Each row is a point. Before rounding, the points of a table are all equally far from one centre. They may lie mostly on one side of it. Where is the centre, to within rounding?
In the rows, 128 means zero.

Points (8 x 2):
[[164 161]
 [173 157]
 [180 100]
 [176 154]
 [185 108]
 [180 151]
 [186 141]
 [115 134]]
Centre: [152 126]

Points (14 x 8):
[[ 61 103  72 100 105 146 150 145]
 [ 64 113 134 109 101 165 160 114]
 [ 45 103 100 104  73 145 149 123]
 [ 60 105 101 105  62 122 175 126]
 [ 56 125  92  78  84 128 143 101]
 [ 48 139  87 102  79 141 150 163]
 [ 53 145  88 103  76 131 135 102]
 [ 75 119  75 108 109 174 147 123]
 [124 138 100  66  91 161 175 131]
 [ 44 114 105 108  80 115 148 112]
 [ 46 146 104  89  84 144 132 160]
 [ 94 131 120 124 109 148  89 111]
 [ 65 155  90  76  81 122 120 113]
 [ 70 150  82  70  93 140 143 107]]
Centre: [101 128 109 106  87 132 140 136]

Points, 18 rows:
[[169 124 131 175 140 101 101 117 189  73  65 117 147 150]
 [137 119 146 177 108 121  83 115 157  83 116  60 222 116]
 [151 123 116 151 137  71 109  95 143  78 133  70 198 155]
 [125 105 126 201 136  87 127 111 193  41 122  85 156 136]
 [135 118 122 179 127 145  97 125 170  52 109  95 222 130]
 [140 137 120 175 122  81 135 106 189  64 128  91 195 162]
 [160 134  97 182 151 133 104 138 160  91  72  84 185 132]
 [160 133 127 155 124 113 145 112 167  62 125  74 216 120]
 [138  86 135 180 151 107 116 151 160  78 107  76 212 117]
 [133 119 129 178 142 101 131 101 190  36  88 110 160 157]
 [108  92 173 134 172  97  69 103 186 111 107 115 174 108]
 [154 156  99 199  80 107 136 116 138 134 150 100 192 133]
 [152 158 110 146 137 103 127 105 152  60 129  75 207 108]
 [152 112 140 188 168 160 131  91 185  54 120  93 197 142]
 [159 100  86 158 111 100 109 131 159  77 145 101 200 120]
 [158 123 145 148 114 150  96 128 179 140  85  79 154 106]
 [196 123 133 156 127 121 166 106 140  83  91  92 183 136]
 [147 149 138 170 124 138 139 104 176 146 132  73 223 122]]
Centre: [126 122 141 180 136 118 120  94 143 107 122 124 163 115]

Points:
[[149 162 121  81 198 130 203 106  84 203  99  68 112 177 139  95  82 143
   82 151 119 156  83 130]
 [222 121 164 105 128 144 191 132 112 163 132 136 168 203 177 111  91 181
  109 156 128 125 106  97]
 [151 162 116 163 180 152 195 114  82 173 128 113 177 181 206 102  66 179
  103 113 136 130  67 141]
 [178 124  80 120 176 148 178 122 134 122 146  88 119 219 156 149  88 176
   99 139 125  94  72 116]
 [175 190 108 110 142 116 168 127 111 124 154  87  95 171 208 101  62 141
  102 101  94 123 109 151]
 [187 146 125 121 143 105 149 151 129 185  93  76 101 249 171 128 119 198
  101 106 140 141  99 105]
 [206 179 112  94 129 128 186 120 125 163 118  82 117 208 177 111  98 167
   92 139 155 157  57 118]
 [170 186 104 116 134 104 173 111 100 153  51  93 131 169 188 107 149 180
   99 173 117 130  62 121]
 [196 158 108 109  77 152 157 143  88 160 121 106 120 179 145 119  97 145
  107 164 144 152  98 187]
 [166 178 102 135 119 152 153 143 139 121 159  65  98 181 163  94  80 164
  113 169 129 149  91 122]
 [205 170 106 137 144 115 174 129 107 177 144 111 153 180 223  97  95 170
  125 161 130 142  71 171]
 [186 148 111 144 142 133 192 104 107 158 211  95 137 174 152 106 121 182
  131 184 141 149  86 100]
 [214 139  96  88 133 102 170 122 133 140 119  82  91 161 163 131 109 119
   58 117 126 126  78 119]
 [190 127 134 103 157  87 203 148 120 152 123 136 127 143 164 109  79 160
   74 151 106 144  43 102]
 [149 184  89 101 106 104 152 162 131 170 114 110  97 166 154 162  93 204
  118 110 124 133 100 117]
 [178 178 164 124 122 152 208 165 154 132 155  90 139 151 209  86 114 180
  103 131 137 141 104 122]
 [157 147 122  80 154 122 167 157 111 167 114  71 119 206 180 105  91 178
  103 141 177 146  48 109]
 [176 193  94  97 120 112 150 151 135 146 101  97 141 185 183 129  69 161
   98 147 117 105  92 110]
 [192 145  91 112 104 146 182 156 122 152 110 104 112 197 162 164  94 185
  120 135  93 166  86 128]
 [197 191 130  92 113 123 191  86 118 182 120  60 114 157 155 128 133 159
   87 128 132  92  78 105]
 [168 105  84 122 139  98 143 160  94 192  96  85  96 180 119 101  88 155
  115 149 104 169  91 102]
 [217 184 119 107 132 131 151  96 129 168 122 119 112 184 174 127  85 163
   95 180 140 133 123 149]
 [153 162  93 135  85 154 194 159 126 144 107  90 133 167 201  86 122 169
  102 134 128 172 111 115]
 [170 121  97  92 112 151 180 129 112 132 108  69 146 183 135 140  83 165
  108 157  89 167  79  97]
 [197 149 123  98 123  98 182 150 157 125 164  77 106 193 155 106 111 127
   91 173 128 142 124 177]
 [195 184 115 166 124 113 158 140 106 174  78 114 143 186 176  79 104 177
  113 179 133 124  77 147]
 [159 158  90 109 160 145 178 128 119 154 121  92 110 225 188 119  83 212
  123 141 148 136  70 145]
 [203 166 120  98 157 161 151 149 156 191 149  64 141 202 170 125  79 165
  115 155  99 145 101 128]
 [143 166 103  96 126 101 163 148 122 171 195  88 155 169 172 122  74 191
  134 143 114 145  73 100]
 [215 170 122  91 136 135 168 127 131 116 102  85 124 171 172 133  90 158
  133 118 148 159  65 104]]
Centre: [146 142 143 127 158 121 156 127 110 154 131 106 141 171 144 115 138 153
 109 120 115 135 104 141]

Points:
[[118  85 117  83 154 187 110 132 186 185 206  56 136 108 139 120 141 146
  141 150 108 111 199 123]
 [136  90 126 123 148 172 147 150 184 179 148  54 146  84 129 125 215 182
  122 144 164  95 142  81]
 [176  72 134 115 179 126 108 118 196 163 146  60 112  57 109 153 126 177
   78 123 146 103 206 104]
 [147  54 184  80 186 108  87 130 191 162 146  83 158  98  86 151 185 126
  119 104 153 158 175 115]
 [132  96 154  79 176 170 119 136 205 148 167  51 162  89 119  89 146  88
   90 119 141 112 175 115]
 [138  78 109 110 163 148 137 151 147 143 153  41 147  89  80 102 103 149
   85  96 179 139 163  69]
 [149 127 169  74 147 127 118 187 167 136 144  89 183  69  67 108 118 150
   94 137 117 112 176 113]
 [121  58 136  65 185 178 143 128 172 176 205  58 148 125 141  99 121 142
  150 127 129  86 188 140]
 [113  85 139 113 148 130 117 164 168 166 166  45 160  86 102 131 152 126
   90  97 149  74 145 119]
 [ 79 107 152 118 150 123 137 179 141 199 144  82 158  61  95 131 145 105
  118 136 122 103 193 118]
 [121 124 123  89 165 150 131 137 186 169 174  89 135  64  81 161 133 160
   84  95 105  97 164 118]
 [118  86  97  85 161 161 104 154 156 180 153  98 192  95  71 138 173 146
  148 156 140 146 186 138]
 [134  79 127  83 149 207 127 127 184 148 114  57 169  62 110 140 128 150
  112 140 138 124 157  82]
 [127  89 130  95 175  98  98 158 182 184 182  66 172  85  94 102 161 164
  104 147 132  99 143  95]
 [112 131 156 105 150 189  95 109 169 190 172  65 168 120  86 131 154 131
  123 135 122 104 174  81]
 [153  65 109  98 140 135 112 124 170 147 120  37 167  68 136 135 184 166
  103 178 132 118 188  94]
 [122  82 147  72 151 166  99 155 174 135 175 137 179 108 117 123 155 192
  124 138 128 115 171  71]
 [108 102 161  89 192 125  78 131 170 173 165  85 169  81 128 169 148 117
  112 123 163 122 162  94]
 [131 100 115 105 183 137  97 158 205 182 159  87 165  75 110 144 158 142
  107 122 136 116 146  91]
 [103  97 145  97 169 144 123 157 190 172 161  61 164  98 123 148 139 157
   78 108 122  99 168  60]
 [157 132 143 119 181 156 110 109 177 138 212  73 157  86 112 138 166 159
   94 133 180 102 135  90]
 [105  97 143 109 224 187 138 192 156 164 124  74 136 111  72 127 168 174
   98 154 148 160 209 117]
 [ 87  54 144  38 170 151 141 159 185 156 139  95 126  87  84 139 132 147
   95 112 136 108 190 131]
 [117  89 146 108 174 122 116 168 191 203 178  32 159 121 169 145 158 150
   99 102 141 140 148 137]
 [132  77 181 115 151 121 127 146 158  96 178  75 167  76  72 127 148 136
  153 103 166 116 163  75]
 [114  81  90 114 182 134 183 140 143 158 164 123 199 106 134 123 185 196
  120 161 140 134 139  89]
 [111 116 126  89 139 146 109 156 159 176 115  90 119  87  42 105 144 121
  102 130 145 103 167 142]
 [107  73 162  93 140 136 179 144 206 174 149 110 223 112  91 101 149 179
  125 117 146 120 226 111]]
Centre: [133 101 165 114 159 135 155 116 149 154 144  87 137 110 122 113 143 169
 120 137 146 146 175 135]

Points:
[[137 177 112 179  96  97 107 120 158 188 108 147 149 170 166  91 130  63
  143 115  85  78 135 151]
 [150 164 121 174 154  75  78 134 149 153 100 149 131 160 168 102  99  77
  137 124  41  78 164 200]
 [154 202 123 176  88  68  68 133 141 116 115 166 143 132 166 111 112  73
  128 115  76  80 137 152]
 [142 149 119 132 103  84  91 121 168 110  88 153 139 190 162 111 121  55
  136 112  63  86 174 142]
 [172 174 167 155  92  93  90 115 185 133 108 144 115 162 176  96 107  58
   98 105  62  97 152 193]
 [139 194 125 171 116  81  93 122 182 148 115 152 104 203 173 100 121  71
   94 114  42 108 159 167]
 [163 176 137 157 111  76 109 114 142 157  91 128 170 167 158  84  79  72
  129 117  88 111 158 161]
 [157 162 141 165 116  87  80 104 170 130 138 161 134 176 169  70  92  63
  143  86  66 120 141 125]
 [169 166 125 159 103  59  94 129 153 160 114 144 152 203 161 102  96  69
  134 120  73  98 160 162]
 [167 185 141 185 105  79 101 127 177 171 133 126 134 185 152  78 140  81
  127 130  67 110 150 173]
 [187 147 141 205  80  72  67 130 149 134 102 147 110 152 139  99  75  69
  127 100  63 130 151 183]
 [166 175 156 166  93  70  84 127 133 176 131 154 128 171 179 100  96  68
  145 128  21  65 136 172]
 [126 160 141 164 101  98 115 112 168 142  88 148 148 202 158 131 130  81
  148 130  53  59 148 174]
 [108 163 115 173 130  77  72 125 144 156 112 148 164 156 147  66  85 110
  131 123  42 111 126 140]
 [118 178 161 147 111  95  80 106 153 143 135 157 162 182 160 100 131  83
  147  92  39  89 141 146]
 [146 173 149 173 104  79 107 124 180 146 121 170 133 169 158  75  93  98
  170 115  75 102 137 152]
 [113 157 133 170  97  92  96 138 144 181 109 148 127 177 193 111 110  70
  129 106  55  75 103 189]
 [152 158 139 168  92  79  72 109 168 156  84 119 157 181 154 112 108  60
  138 127  76  83 135 135]
 [180 158 135 141 101  69  68 135 164 132  96 124 113 142 125  65  82  42
  113 130  54 130 136 161]
 [129 154  90 138  79  84  97 106 162 159 122 131 113 185 159  97 140  91
  128  80  86  86 143 162]
 [164 174 127 152 105  55  95 151 172 151 119 156 120 182 159  98  98  62
  137 128  93  92 168 152]
 [123 193 123 151  78  74  72 143 136 192 109 133 126 167 158  95 131  92
  118 108  80 114 153 144]
 [140 195 141 167 124  70  65 151 157 160 125 138 127 172 141  89 142 107
  135 133  51 106 114 175]
 [159 192 129 169 130  87  87 153 191 147 160 153 149 141 130  84  98  77
  123 136  66  92 176 161]
 [156 199 141 197 100  66 102 113 166 167 107 138 132 172 152  89  92  69
  143 121  45  91 146 165]
 [160 167 173 155 102  49  76 135 162 121 107 143 145 145 149 109  88  92
  132 110  33  86 153 147]
 [158 160 127 148 110  65 104 121 196 119 121 154 133 154 152 112 114  87
  117  85  72 113 161 163]
 [118 158 128 170 103  96  56 132 202 160  96 150 129 172 103  87 114  75
  107 128  69  95 139 157]]
Centre: [141 148 136 163 111 133 108 130 119 134 137 126  95 154 127 118  96  87
 113 131  59  95 140 142]

Points, 28 rows:
[[151 117 165 162 153 121 140 120 122 108 120 115 107 105 135 174 180  99
   40  96  74 141 127 123]
 [ 99  99 138 115 166 134 143 145 143 142 107 105 109 154 145 161 166 110
   23 147  81 150  95 139]
 [163  63 133 129 176 125 113 165 115 165  73 124  99 146 144 159 165 123
   18  97  90 113 134 124]
 [134  86 105 125 216 124 151 140 159 123  92 129 102 146 152 166 168 129
   34 141 134 116 132 138]
 [162  80 135 112 191 118 101 132 138 121  83  88 119 134 171 187 112 111
   22 104 122 118 136 118]
 [161 114 142 101 181  95 139 161 105 124  89 127 151 135 140 193 143 111
   37 129 112 103 183 101]
 [ 94 115 152 158 190 105 165 132 111 175  94 103 133 156 117 169 141  98
   36 133 105 123 146 167]
 [141  92 146 155 184 104 134 166 146 126  70 134 125 130 144 205 130 131
   46 148  99 129 106 125]
 [139 101 153 168 163 121 119 138 149 133 113 112 130 169 129 173 138  95
   14  97 132 124 122 204]
 [143  68 129 166 187 114 168 175  86 131 101 134 122 140 122 171 152 119
   38 157 130 125 131  87]
 [153  74 103 117 191 134 130 131 118 151  83 110  89 110 180 170 177 128
   69 146 139 131  97 141]
 [164  64 124 151 160 137 151 138 124 125  96  81 135 135 122 192 136 106
   23 112 138 106 151 155]
 [144  81 118 154 167 142 119 122 104 136  66  88 100 107 155 153 144 127
   17 144 114 141 150  92]
 [166  82  94 155 194 137 130 134 132 102  76 114  99 130 169 129 148 147
   23 146 139 134 130 119]
 [131  53 149 122 138 109 134 163 119 135  94 111 135 141 152 196 184 140
  107 152 133 112  94 129]
 [104  95 126 140 156 109 192 151 123 130  78 137 123 168 151 182 136 104
    9 103 131  94 108 155]
 [185 101 136 123 179 143 143 137 100 100 113 126  86 158 142 167 153 143
   18 124 142  99 164 113]
 [190 118 121 149 164  99  94 143 132 129  93  98 105 186 142 164 153 123
   88 108 105 110 146 145]
 [192  47 131 147 163  97 145 111 122 150  87 145 145 167 166 176 126  53
   54 119 128  98  89 131]
 [163  73 133 159 175 142 106 152 135 145  59 116 134 133 133 156 169  99
   19 116  92 149 126 120]
 [172  87 105 150 179 132 133 128 128 114  63 121 143  96  98 127 162 127
   24 115 104 127 142 156]
 [173 103 111 144 167 130 144 152 107 125  83  93 165 112 140 179 171 137
   63 148 169 133 151 156]
 [160  59 129 116 209 107 168 132 109 145 122 147 101 105 146 153 180 158
   51 122 101 106 149 129]
 [146  82 175 148 190 105 138 128 130 100  93 133  88 145 166 151 172 143
   23 138 125 101 119 115]
 [161  68 121 158 177 103 180 131 144 124  82 117 134  89 156 153 103 148
   40 102  95  99 147 144]
 [146 103 112 124 157 136 148 136 135 117 109 130 105  96 169 176 173 124
   37 110  98  97 125  85]
 [138  81 105 134 174 122 141 146 135 116  62 132 100 134 164 150 173 132
    7 125 136  94 148 127]
 [134  89 153 152 210  89 169 170  99 132  69 121 131 153 144 202 105 124
   72 107 134 129 136 115]]
Centre: [133  90 138 127 139 125 132 112 105 137 108 162 139 144 150 133 119 122
  77 112 135 144 136 136]
